Each point is reached from the start by the listed moves, each made once or not at all, plus a little noise. Say if it took an odd or an even number of moves. Then give how often each move was made.
In the rows, zero is written as 128.

Moves:
(1): [133 198 151 157 192]
(2): [115  99 132 101 131]
Start: [153 131 196 113 125]
Points:
[152 129 194 115 124] => even (0, 0)
[164 199 227 142 191] => odd (1, 0)
[147 168 220 121 190] => even (1, 1)

Moves:
(1): [114 147  99 133 110 130 103 161 127 144]
(2): [132  97 145 121 129 112 124 148 130 150]
(3): [146 123 125 154 143 173 160 126 120 123]
(4): [143 123 151 125 108 135  94  94 114 164]
(5): [125 140 142 170 122 125 135 124 144  92]
(6): [175 170 157 160 120 153 116 116 139 138]
(7): [145 122 139 168 127 139 173 177 119 156]
(8): [154 142 134  99  94 132 115 166 140 129]
Start: [127 141 105 102 138 112 139 133 130 116]
Points:
[176 207 143 179  87 143  78 117 142 143] => even (1, 0, 0, 1, 1, 1, 0, 0)
[184 144 148 110  81 129 137 185 119 179] => odd (0, 0, 0, 1, 0, 0, 1, 1)
[196 189 114 203 123 190 178 202 124 168] => even (1, 0, 1, 0, 0, 1, 1, 0)
[202 223 124 178  88 184 130 185 159 104] => odd (1, 0, 1, 0, 1, 1, 0, 1)
[155 136 145 110  99  95 131 187 159 102] => odd (0, 1, 0, 0, 1, 0, 0, 1)
[249 182 168 168  91 205 160 172 124 186] => odd (0, 0, 1, 1, 0, 1, 1, 1)

Moves:
(1): [161 141 103 153 114 100 141 131  95 127 127 101 155 103  87]
(2): [140 132 138 122 137 127 131 123 116 147 161 156 134 142 143]
(3): [ 86 169  66 143 143 106 127 189 122  99 135  92 143 109  80]
(4): [129  96 143 133 163 143 124 138 127  86 106 151 148 142 131]
(5): [150 146 152 139 157 156  90  93 153 126  83 155 156 152 104]
(6): [149 169 139 164 106 133  96  95  71 186  62  42 158 107 187]
(7): [162 111 135 148  87 104 143 136 146 140 119 150 182 132 143]
(8): [ 75 167  95 109 137  65 117 146 125  89 153  93  76  61 140]
(9): [134  89 128 145 105 100 157  95 120 146 110 149 183 141 133]
(10): [122 134 131 123  62 174 134 132  84 114 153 163 103 151 171]
(11): [145 136 104  95 129 146 127 136 122 142 128 148 112 117 126]
(12): [106  83 150 114 120 120 120  91 148 118 150 104 157 101 164]
(13): [118  98 128 160 101 113 128 122 106 148 126 124 153  99 125]
(14): [127 168 103 125 141 127 167 133 134 136 160 126 102  90 133]
Start: [136 110 153 127 166 137 128 115 114  96 157 169  52 109 126]
Points:
[156 234  59 135 103  96 115 182  60  55 193 199  88  53  97] => even (1, 1, 1, 0, 1, 0, 1, 1, 0, 1, 1, 0, 0, 0)
[185 115 135 229 109 128 126 157  34  62 147 238 203 118  85] => even (1, 1, 1, 1, 1, 0, 1, 0, 0, 1, 0, 0, 1, 0)
[158 141  99 168 159  56 127  83   7 105  79  90 121  12 167] => even (1, 0, 0, 1, 0, 1, 0, 1, 1, 0, 1, 0, 0, 0)
